Each row of a before or after table is a point. The points were changed in one or more steps. Then noise was added and the rows were shuffled. The steps act on how far a point lies along the listed directions, d1 being the first. Write out the steps. A step turns or swaps two directions, mirrors them in a line or flattens them onto one, adds a multiple of one to another, or multiplies one. Angles are multiples of 10 degrees, from the lower direction toward the higher: turns from -170 to 170, lines from 10 to 170 but not 90. Use the fewest steps. Two steps may share a direction if one is a turn and the other turns, adds or multiplies; they go together, in the order done. Otherwise the lowest direction goes first.

Directions:
(1): [47  9 40]
(2): [-7 62 -6]
(3): [ 41   0 -48]
Before (10 x 3)
[[-18  38  18]
 [ 11  19  22]
 [ -4 -48 -65]
 [  8 -40  12]
 [ -7  44 -75]
 [-19 -30  14]
 [ 38  54   4]
 [-45   1  28]
 [  5 -47 -60]
 [ 57  43 -21]]
After (10 x 3)
[[ 71  24 -10]
 [-29 -22   4]
 [-10 -24 -72]
 [ -9 -42  -3]
 [ 16  64 -55]
 [-18 -17 -77]
 [-44   9  30]
 [ 55  31  20]
 [ -4  34  31]
 [ 17   3  28]]
Steps: turn d1 and d2 by -30 degrees

Directions:
(1): [ 75   7   8 -36 -41 -35 -20  -5]
(2): [-20 -49   4 -44  -4 -14  37 -64]
(3): [-24 -11 -16 -21 -26  42 -78 -23]
Before (13 x 8)
[[-51  14 -13  42  38  70 -32  34]
 [ -9  11   5  46  33   7  14  46]
 [-76 -20  -2  35  62   3  82 -22]
 [ -2  12 -11   9  -6  51 -55  -5]
 [-50 -12  11  32  27   3  70  11]
 [ 14  14   7  44  12 -13  19  24]
 [-41  -8  -3 -15   3  29 -87 -19]
 [ 26  23 -11   1 -28   7 -43  26]
 [-40  -1  11  31  48  13  57  16]
 [-47 -34  -4   1  23  -3  83 -22]
 [-13   0  10  -8 -10   9 -38 -12]
 [-23  -6  -2  16  38   3  11 -29]
 [ -1 -38  10 -26 -14  -9  39 -56]]
After (13 x 8)
[[ 33  30   0  22  16 -10 -21   7]
 [ -9  -1   4  39  20 -10  31   9]
 [-25  30 -12  47  30  66 -49  49]
 [ 75  35   0  12 -26 -27  13  56]
 [-28  -1 -12   7   1  54 -39 -17]
 [ 74  67   6  48   4 -30  -8  71]
 [-17   4   6  45  38   9  15  40]
 [-29  -1  -3 -18  -1  25 -94 -13]
 [ 35  40  17  37  20  -4  13  62]
 [ 35  40  14  43  -8 -16  18  64]
 [-54 -22 -14  -5   5  25   2 -23]
 [ 63   1  13 -20 -43 -26   0 -16]
 [-16  -3  10  -6  -9  10 -38 -13]]
Steps: swap d1 and d2

Directions:
(1): [-52   7  34 -16  -1 -24 -16   8  79  37  41  34]
(2): [  8  26 -82   1  23  52   1  53  17  21  18  32]
Before (10 x 12)
[[ -8 -18  95   2 -31 -65  -9 -58 -20 -23 -25 -31]
 [-18 -26  86  -9 -17 -48  -9 -47 -17 -28  -9 -36]
 [ 12 -21  29  19  -7 -25   3 -20 -26 -23 -27 -29]
 [ 22  12 -40   7  23  26   3  25 -33 -16  -7 -12]
 [ 17  -1 -21  11   4  35  10  11 -17 -20 -19   5]
 [  1   3 -17   6   9   8   1  -2   2 -14  -4  -1]
 [  4  -5  20  -2  -9 -17   5 -30 -31 -12 -27 -33]
 [ 15 -12  15  -7 -11  -3  -8 -21 -26 -24 -19 -25]
 [-10 -19  21   6  -3  -6  -3 -15  -5 -10   1   1]
 [ 39   9 -50   9   0  30  13  25 -46  -9 -14  -8]]
After (10 x 12)
[[  3 -19  86   5 -30 -60  -5 -58 -35 -31 -33 -37]
 [ 18 -11   8  -7  -9   0  -6 -19 -29 -25 -20 -25]
 [ 35  12 -55   8   1  34  11  31 -38  -4  -9  -1]
 [ 16   0 -24  10   5  36   9  14 -13 -16 -17   9]
 [ 18  14 -42   6  24  27   3  30 -26 -11  -3  -8]
 [  9  -4  12   0  -7 -12   5 -28 -36 -14 -29 -34]
 [  0   4 -17   5  10   9   1  -1   4 -13  -3   1]
 [-10 -26  79  -6 -17 -43  -6 -48 -32 -35 -17 -42]
 [ -7 -19  19   7  -3  -5  -1 -16  -8 -12  -1  -1]
 [ 16 -21  20  20  -6 -20   5 -18 -31 -25 -29 -30]]
Steps: turn d1 and d2 by -10 degrees

Directions:
(1): [-17   6 -18   6 -33  36  82  41 -50  12  -1  22 -31  31 -27  21 -38   5
  83  11]
(2): [-27 -20 -77  25  24 -31 -37  27 -15  10  43  22  23 -25 -20  43  31 -78
  31 -25]
(3): [ -3  46  35  33 -23  -1 -70  -5 -26  -1  18 -24 -10   8 -50 -74  12   9
  63 -47]
(4): [ 55 -73  21  46  -8  34   8  -4 -16  43   6  46 -17  11  14  11  41  26
 -15 -79]
Before (10 x 20)
[[ 13  10  37  -7   1   6 -10 -15  12  -5  -9 -11 -14  12  12 -32 -15  26
  -24  -7]
 [  5  10  10  -9   2  -1  11  -2   1  -5 -11 -10   3   0   0  -4  -9   9
  -25  10]
 [-29  23 -13   1   0 -15 -30  -1  -1 -15  14 -12   9 -14 -13   3  -4 -24
   16  13]
 [ -4 -12 -19  16  -4   6 -18   3 -13   6  17   7  10  -6  -4   5  16 -18
   11 -26]
 [  1 -21 -16  -1  15  -4   3  -2  13   0  16   7  12 -13  20  22  12  -3
  -16  -7]
 [-22  12 -28  10  -7  -8   2  17 -20   1  11   1  -2 -10 -21   0  -8 -23
   33   5]
 [ -9  24  11 -16   7 -13 -32 -18  17 -20  -2 -19   7 -19  -5 -24 -10  -7
   -5  13]
 [ 11  -1  17   5   2  -6  -9 -10   1  -6  -1 -14  -1   4  12 -17  -1  20
   -9 -15]
 [  6  -3 -13   1  17 -25 -34   4   9  -3  16  -1   9 -11   0   4  10 -28
   -3  -7]
 [  3  -6 -15  19  -3   6   1   9 -11   7   8  19  -4   5  -2   6   6  -6
   32 -19]]
After (10 x 20)
[[ 19   5  42  -3  -4   4   3 -18   8  -7 -14 -21  -8  12  18 -32 -11  46
  -19  -7]
 [ -8 -14 -55  15  29 -42 -54  20   1   2  40  11  24 -25 -11  27  26 -71
   13 -20]
 [ 33  25  95 -25 -17  30  18 -36  23 -13 -41 -27 -30  30  28 -64 -39  86
  -48  14]
 [-19 -23 -62  29  10 -11 -38  19 -23  12  40  19  24 -20 -16  30  33 -63
   28 -40]
 [ -6 -27 -39   7  21 -14  -8   6   9   4  29  14  18 -20  14  37  22 -26
   -7 -14]
 [ -6  28  21 -21   5  -9 -28 -22  19 -21  -7 -22   4 -16  -2 -29 -15   4
  -10  16]
 [ -7 -13 -44  29   5  -6 -11  19 -17  11  23  27   3  -5 -10  21  17 -37
   43 -28]
 [-41  14 -48  13  10 -29 -47  12  -8 -10  32  -2  19 -28 -23  21  10 -60
   31   0]
 [ 15  18  37 -19  -7   9  24 -12   6  -9 -27 -18  -5  10   7 -18 -19  36
  -36  19]
 [-37   2 -71  24   6 -26 -18  32 -29   7  36  12  10 -24 -32  23   8 -66
   50  -8]]
Steps: multiply d2 by 3

Directions:
(1): [ 18  -3  -2 -28 -20 -33 -41 -23 -19  -2 -11   4 -26  17  34  57 -70  45
 -11  -9  -3 -21 -22 -18  26 -70   1 -45 -38  21 -40  33 -29 -14  17   7
  10  -9  12  49  41   7 -62  47  24 -34 -54  51]
(2): [-22 -20 -12 -37  -4  64  27  16  14  15  -5  61  36  42  25  22  19  74
 -24 -35 -26 -12  25   2  36 -15 -64 -53   2   8  -4  31  24 -17 -69  23
  16 -18  15 -39  16 -50   7 -52  34  18  33   3]
(3): [ -4  33  18  31  18 -27 -13  52  60 -29 -46 -46  66 -10  59 -34   4  -9
 -30 -41  30  10   9  -6  -6  34 -19  11  28  31  20  19   0 -25   6   2
 -54 -12  -8 -22  43 -64 -24  15  17 -79 -31  14]
(4): [-38 -26 -19 -16  -1 -24   1  31  21 -14 -32 -27 -66   7 -49  15 -36  -6
 -95  21 -45   2  16 -17  60  18 -12 -19  40   1 -18 -35 -21  60   5  10
 -13 -38   8  -5   7   7 -13 -42 -33 -43 -13 -71]
(5): [-16 -13  25  43 -31 -58  -5   3 -50 -13  27  35  39 -49  17  -4  41 -11
  15   4  -6  11  15   0  57  55  10 -52   3  34  14  -2 -19  43 -37 -12
  91 -21 -46  44  34 -12  27  24  33  -8 -23 -29]
(6): [ -2  -6 -69 -23  30  -3 -23 -15  11  23  27 -32  65  -1 -33  27 -71 -11
 -40  18  36 -39 -15  31 -22  41  57  -1 -57  54  10 -32 -11 -11 -28  50
   5 -30 -18 -18  39   0  57 -23  14  19   6  16]
Before (8 x 48)
[[ -5 -14 -16 -29   3  24   5 -10   3   9  12  11  -5  21   1  15 -20  26
  -15  -7 -19  -9  -7   5   0 -17 -14 -17 -10   6  -2  -3   6  -8 -17  24
    6  -5   3 -19   4  -7   3 -22   6  21  14   1]
 [-15 -11   6   9 -18 -29   0  13  -8  -8  -4  15  19 -17   9  13   8   6
  -25  -6  -7  -5   9  -7  43  22 -11 -35  -4  21   5   6 -10  14 -26  10
   49 -20 -13  10  30 -21   5 -10  23 -16 -16 -18]
 [  1   4 -14   4   9   0  -5   4   9   5 -10  -3  14  -4  -1 -15  10  -5
   -2  -3   8   7   9   6  -3  21   8  -2   6  11  17  -9   2  -2  -6   3
   -3  10  -7 -17   4  -9  12  -9  -1   7   3   2]
 [-23  -6   6  14  -6  -4  13  34  12 -14 -10  20  14  -2   7  -7  24   4
  -27 -14 -29   7  21   4  54  43 -30 -28  34  11  13   4  -5  22 -26   3
   15 -10  -6 -10  15 -25  -1 -23   3 -26  11 -47]
 [ -3   1  10  13  -1  -8  10  20   4 -14  -5   6  15  -8   4  -7  23   6
  -18 -17  -7   9  13  -8  26  25 -23 -18  18   6   9  -4   1  11  -7  -1
    2 -13   0   1   7 -18   0 -13   2 -27   4 -16]
 [  8   3  25  16  -7 -10   7 -19 -23  -4  15  19   7 -19   0 -14  25 -14
   42  14   3  12  -8   3  -6  10  12   0   3  -5   3   6  -3  16  -4 -12
   27   8 -12  13 -17   4  10  12   0  27  -2 -10]
 [  5   1   9  -3  -4  -1  -4   1  -4   4   1   6 -24   1  -4   6   6   3
    7   8  -5   8  -3   1   5 -15  -1  -9   4  -8  -2   4  -5  13   9  -7
   -2   3   6   9 -13  13  -5  -2 -17  -1  -1  -8]
 [-23 -19 -17   3  -7 -17  -2  11 -10  -9  12  11  25  -3 -22   6 -12  -1
  -39   5  -7   4  11   9  35  38  10 -38 -16  32   4 -23  -9  30 -34  22
   36 -29 -23   4  35 -16  32 -20  17   2  -3 -34]]
After (8 x 48)
[[-19   3 -11  35  10 -23   6  27  12  -7  15 -13  47 -31 -24 -30  20 -48
  -18   9   2   3  15  24  18  95  19   8  18  24  37 -31  -7  27 -17   8
   16  -8 -30 -13  10  -9  47 -22  -5  -8  19 -54]
 [ -1   6  -1  24  10 -17   8  16   2 -12   7 -15  36 -27 -15 -20  21 -24
  -13  -3   9   8   6   5   6  54   6   2  11  15  21 -21   1  13  -4   2
    4 -13 -12   0   3  -8  27 -11  -5 -15   9 -19]
 [-21 -17  -3   8 -11  -3  12  13 -14  -9  15  31  37  -3  -8  -4  17   8
  -19  -7  -9  11  15   9  38  37  -5 -45 -10  26  12 -14   0  23 -47  14
   45 -21 -26  -2  30 -26  34 -24  25  11   9 -33]
 [  6   1   2   1  -1 -10 -12  -5  -8   1   4   0 -23  -1  -6  12  -6  -2
    2  12  -1   7  -9   2   5 -14   6 -10  -4  -1  -2   3 -10  13  10  -5
   -3   2   3  14  -8  17  -5   4 -17  -4  -7  -5]
 [ -5   4  -9  14  14  16  15  12  16   5 -10   4  21  -7  -9 -35  38 -13
    3  -5   5  16  19   8  -8  38  -3  11  25  -1  29 -14  15   4 -14  -2
   -8  12  -8 -35 -11 -17  26 -29  -7  16  24 -15]
 [ -1 -17 -28 -33   4   8  -8 -15  -1   9  15  -6  -4  13  -9  23 -43  16
  -22   0 -10 -17 -17   5  -5 -14   7 -18 -23  20  -5  -8  -4  -5  -9  28
    6  -9  -3  -7  13   2   1 -16   7  15  -1   8]
 [ -1  -7   3   7 -15 -44 -16  -2 -16  -4   6   9  28 -22  15  20 -11   6
  -14  -6   6 -13  -2  -4  32  14   6 -33 -26  34   2  10 -20   3 -18  10
   54 -15 -19  25  42 -15   3  11  33 -21 -29   2]
 [  6   7  26  18   0   7  22 -14 -13   0  18  18  13 -18  -7 -28  43 -23
   48  13   6  18  -4   9 -20  20   8  17  11 -15  13   0   7  12  -9 -17
   17  16 -12  -3 -35   2  22   0  -4  37  15 -17]]
Steps: multiply d1 by 3; swap d2 and d6; turn d4 and d5 by 20 degrees
